Each row of a before or after table is a point. The points were changed in one or more steps. Then noise was added and the rows were shuffled. The steps act on how far a point lies along the listed directions, d1 being the first. What was done? A step turns or swaps two directions, mirrors them in a line or flattens them onto one, adds a multiple of one to another, or multiplies one. Angles are multiples of 10 degrees, from the lower direction toward the higher: turns from -170 to 170, lines from 10 to 170 but not 90. Use the fewest steps. Two steps may share a direction if one is a turn and the other turns, adds or multiplies; they go together, in the order done. Otherwise the lowest direction goes first.

Directions:
(1): [-0.53,  0.33, -0.03]
(2): [-0.02,  0.01,  0.62]
(3): [0.33, 0.53, 0.00]
Before (11 x 3):
array([[ 0.04,  0.07,  0.26],
       [-0.06, -0.08,  0.11],
       [ 0.36,  0.26, -0.18],
       [ 0.17, -0.23, -0.15],
       [-0.15,  0.36, -0.15],
       [ 0.11, -0.12, -0.20],
       [ 0.51,  0.51,  0.04],
       [-0.08, -0.02, -0.07],
       [ 0.07, -0.16,  1.29],
       [ 0.15, -0.04, -0.19],
       [ 0.04, -0.12, -0.04]])
After (11 x 3):
array([[-0.18,  0.03, -0.03],
       [ 0.29,  0.29, -0.26],
       [ 0.07, -0.14, -0.07],
       [ 0.07,  0.01, -0.24],
       [ 0.04, -0.14,  0.10],
       [ 1.29, -0.93,  1.09],
       [ 0.64,  0.42, -0.02],
       [ 0.27, -0.08,  0.22],
       [ 0.03, -0.07, -0.26],
       [-0.47,  0.56,  0.00],
       [ 0.21, -0.24, -0.25]])
Steps: turn d1 and d2 by 30 degrees; multiply d1 by 2

Directions:
(1): [ 0.01,  0.67, -0.26,  0.02]
(2): [-0.20, -0.17, -0.41,  0.53]
(3): [0.24, 0.15, 0.44, 0.49]
Before (13 x 4):
array([[ 0.21, -0.23, -0.09, -0.09],
       [ 0.03,  1.19, -0.81, -1.38],
       [-0.03,  0.08,  0.25,  0.09],
       [ 0.09, -0.04, -0.07,  0.42],
       [-0.38,  0.31, -0.54, -0.04],
       [-0.26, -0.02, -0.32,  0.37],
       [ 0.00,  0.11,  0.48, -0.40],
       [-0.06, -0.26,  0.12,  0.03],
       [ 0.19, -0.08,  0.24, -0.11],
       [-0.04,  0.61, -0.11,  0.02],
       [-0.14, -0.24, -0.02, -0.20],
       [ 0.07, -0.21,  0.18,  0.02],
       [-0.04,  0.28, -0.37,  0.39]])
After (13 x 4):
array([[-0.07,  0.21,  0.36, -0.52],
       [-0.10,  0.24,  0.03, -0.07],
       [ 0.01,  0.13, -0.33,  0.29],
       [ 0.87, -0.66,  1.66,  0.27],
       [-0.10, -0.36,  0.30,  0.50],
       [-0.14, -0.24, -0.03, -0.16],
       [-0.20, -0.10, -0.19,  0.47],
       [-0.04,  0.06, -0.18, -0.21],
       [-0.19, -0.04, -0.20, -0.18],
       [ 0.12,  0.16, -0.03, -0.30],
       [ 0.17, -0.17, -0.18, -0.15],
       [ 0.12,  0.18,  0.40,  0.38],
       [ 0.08,  0.03, -0.05,  0.60]])
Steps: swap d1 and d3

Directions:
(1): [-0.38,  0.61,  0.30,  0.61,  0.17,  0.05,  0.10, -0.16]
(2): [ 0.00,  0.54, -0.17, -0.34, -0.41,  0.34,  0.41,  0.39]
Before (14 x 8):
array([[ 0.29, -0.30, -0.23, -0.61, -0.53,  0.16,  0.07,  0.40],
       [ 0.14, -0.50, -0.11, -0.33, -0.27,  0.07,  0.18,  0.16],
       [ 0.05,  0.31, -0.27, -0.19, -0.16,  0.23,  0.27,  0.27],
       [ 0.16,  0.61, -0.29, -0.46, -0.64,  0.50,  0.52,  0.42],
       [ 0.49, -0.19, -0.80, -0.69, -0.29,  0.19,  0.24,  0.51],
       [-0.04, -0.03, -0.26, -0.44, -0.38, -0.02, -0.09,  0.19],
       [-0.16, -0.69,  0.22,  0.80,  0.71, -0.21, -0.45, -0.33],
       [-0.04, -0.24, -0.21, -0.12, -0.08, -0.33, -0.23, -0.08],
       [ 0.10, -0.05,  0.31,  0.56,  0.25, -0.26, -0.23, -0.30],
       [-0.05,  0.10,  0.43,  0.55,  0.52, -0.21, -0.17, -0.33],
       [ 0.19,  0.16, -0.30, -0.57, -0.43,  0.24,  0.20,  0.17],
       [ 0.35, -0.06, -0.30, -0.71, -0.76,  0.24,  0.53,  0.66],
       [ 0.66, -0.75, -0.75, -1.04, -0.44,  0.39, -0.05,  0.39],
       [-0.62,  0.16,  0.41,  0.51,  0.56, -0.29, -0.40, -0.52]])
After (14 x 8):
array([[-0.06,  0.45,  0.37,  0.44,  0.35, -0.04,  0.06, -0.13],
       [ 0.07,  0.31,  0.23,  0.42,  0.01, -0.07,  0.01, -0.11],
       [ 0.07, -0.02, -0.19, -0.05,  0.04,  0.03,  0.05,  0.05],
       [ 0.65, -0.86, -0.76, -0.98, -0.35,  0.32, -0.14,  0.31],
       [ 0.16, -0.51, -0.13, -0.29, -0.29,  0.07,  0.17,  0.15],
       [ 0.33, -0.57, -0.16, -0.53, -0.37,  0.03, -0.11,  0.28],
       [ 0.01, -0.16, -0.25, -0.40, -0.30, -0.08, -0.19,  0.07],
       [ 0.23, -0.25, -0.20, -0.43, -0.19,  0.04, -0.08, -0.06],
       [ 0.25, -0.24, -0.15, -0.19, -0.19,  0.11,  0.01, -0.02],
       [-0.26,  0.10,  0.07,  0.50,  0.28,  0.19,  0.10,  0.13],
       [ 0.44, -0.67, -0.17, -0.49, -0.39, -0.12,  0.13,  0.36],
       [-0.67,  0.57,  0.32,  0.34,  0.32, -0.08, -0.14, -0.28],
       [ 0.54, -0.53, -0.72, -0.58, -0.11,  0.02,  0.02,  0.33],
       [-0.05, -0.05, -0.24, -0.17, -0.15, -0.23, -0.11,  0.04]])
Steps: flatten d1 and d2 onto the line at 170 degrees

Directions:
(1): [-0.13,  0.10, -0.06, -0.82,  0.38, -0.20,  0.05,  0.00,  0.67,  0.29,
 -0.05]
(2): [ 0.01,  0.60, -0.18,  0.59, -0.31, -0.15, -0.07,  0.13,  0.70,  0.09,
 -0.21]
(3): [-0.31, -0.40,  0.19, -0.19, -0.38, -0.32, -0.41,  0.19,  0.15, -0.56,
 -0.55]
(4): [-0.63,  0.37, -0.50,  0.07,  0.38, -0.37,  0.19, -0.25, -0.37, -0.28,
 -0.22]
Before (9 x 11):
array([[-0.19,  0.31, -0.31,  0.13,  0.03, -0.12,  0.02,  0.20,  0.11,
         0.22, -0.03],
       [ 0.01, -0.24,  0.00,  0.07,  0.13,  0.20, -0.13, -0.19, -0.37,
        -0.07, -0.09],
       [-0.31, -0.15, -0.01, -0.13,  0.15,  0.01,  0.06,  0.12, -0.67,
        -0.57, -0.20],
       [ 0.19,  0.26,  0.17,  0.03,  0.39,  0.09,  0.19, -0.31, -0.30,
         0.23, -0.08],
       [ 0.88, -0.57,  0.74, -0.13, -0.62,  0.66, -0.10,  0.13,  0.09,
         0.16,  0.23],
       [ 0.28,  0.04,  0.04,  0.21, -0.27,  0.20,  0.17, -0.20, -0.08,
         0.21,  0.17],
       [-0.21,  0.31, -0.41,  0.53, -0.01, -0.14, -0.03, -0.06,  0.05,
        -0.10, -0.40],
       [ 0.16,  0.43,  0.04,  0.35, -0.22,  0.04,  0.02, -0.13,  0.24,
         0.23,  0.34],
       [-0.31,  0.63, -0.17, -1.31,  0.32, -0.68,  0.17,  0.34,  1.67,
         0.34, -0.57]])
After (9 x 11):
array([[-0.25, -0.63,  0.26,  0.74, -0.81, -0.06, -0.12,  0.22, -1.57,
        -1.20, -0.58],
       [-0.22,  0.11, -0.14, -0.30, -0.01, -0.20,  0.12, -0.23,  0.22,
         0.05, -0.15],
       [-0.14, -0.29, -0.05, -0.27,  0.07,  0.02, -0.07,  0.20, -0.29,
         0.03, -0.03],
       [-0.39,  1.11, -0.58,  0.41,  0.05, -0.33,  0.27, -0.24,  0.57,
        -0.07, -0.46],
       [ 0.18, -0.06,  0.45, -0.25,  0.02, -0.11, -0.16, -0.09,  0.25,
         0.01, -0.50],
       [ 0.19,  0.08,  0.02,  0.04,  0.07,  0.24, -0.16, -0.07,  0.36,
         0.28, -0.05],
       [ 0.10, -0.45,  0.00, -0.40,  0.39,  0.20,  0.11, -0.13, -0.39,
         0.16,  0.07],
       [-0.38,  0.06,  0.00, -0.46,  0.17, -0.35, -0.07, -0.28, -0.14,
        -0.18,  0.00],
       [ 0.60,  0.14,  0.26,  0.02, -0.04,  0.51,  0.08,  0.33,  0.21,
         0.27,  0.30]])
Steps: turn d1 and d3 by 140 degrees; turn d2 and d4 by 140 degrees

Directions:
(1): [-0.08,  0.55, -0.04, -0.53,  0.05,  0.23,  0.53, -0.22, -0.23,  0.14,
  0.68, -0.21]
(2): [ 0.29,  0.42,  0.27,  0.22, -0.39,  0.12, -0.21, -0.78, -0.10,  0.43,
 -0.25,  0.31]
Before (8 x 12):
array([[ 0.07,  0.44, -0.30, -0.59,  0.11, -0.10,  0.78,  0.10, -0.16,
        -0.23,  1.03, -0.57],
       [-0.41, -0.95, -0.39, -0.03,  0.54, -0.39,  0.42,  1.08, -0.11,
        -0.64,  0.23, -0.03],
       [-0.19,  0.03, -0.02,  0.32, -0.07, -0.10, -0.48, -0.33, -0.01,
         0.21, -0.06, -0.11],
       [-0.11,  0.34, -0.11, -0.28,  0.22,  0.24,  0.79,  0.01, -0.36,
         0.22,  0.36, -0.19],
       [ 0.51, -0.35,  0.21,  0.80, -0.19, -0.39, -0.84, -0.11,  0.29,
         0.27, -1.09,  0.44],
       [ 0.13,  0.14,  0.11, -0.03, -0.12,  0.14, -0.20, -0.37,  0.16,
         0.24, -0.03,  0.23],
       [ 0.09,  1.00,  0.24, -0.23, -0.28,  0.39, -0.22, -1.10, -0.15,
         0.58,  0.42, -0.13],
       [-0.02,  0.31,  0.21,  0.05, -0.49, -0.19, -0.02, -0.24, -0.13,
         0.35,  0.07,  0.33]])
After (8 x 12):
array([[ 0.24, -0.64, -0.07,  0.58,  0.15, -0.45, -0.55,  0.52,  0.31,
        -0.08, -0.77,  0.12],
       [-0.15,  0.09,  0.08, -0.12, -0.32, -0.20,  0.14,  0.15, -0.12,
         0.13,  0.27,  0.19],
       [ 0.26,  0.66, -0.09, -0.35, -0.23, -0.07,  0.59, -0.43, -0.21,
         0.08,  0.83, -0.33],
       [-0.27, -0.10, -0.10,  0.24,  0.06, -0.10, -0.40, -0.10,  0.00,
         0.12,  0.11, -0.28],
       [ 0.01,  0.41, -0.01, -0.14,  0.10,  0.28,  0.70, -0.19, -0.39,
         0.31,  0.25, -0.09],
       [-0.01, -0.52, -0.05,  0.33,  0.02, -0.29,  0.02,  0.11, -0.24,
        -0.14, -0.27,  0.40],
       [ 0.05, -0.01, -0.03, -0.22,  0.02,  0.07, -0.05, -0.03,  0.20,
         0.05,  0.10,  0.12],
       [-0.20,  0.75,  0.04, -0.51,  0.11,  0.32,  0.04, -0.41, -0.04,
         0.19,  0.76, -0.48]])
Steps: flatten d1 and d2 onto the line at 10 degrees
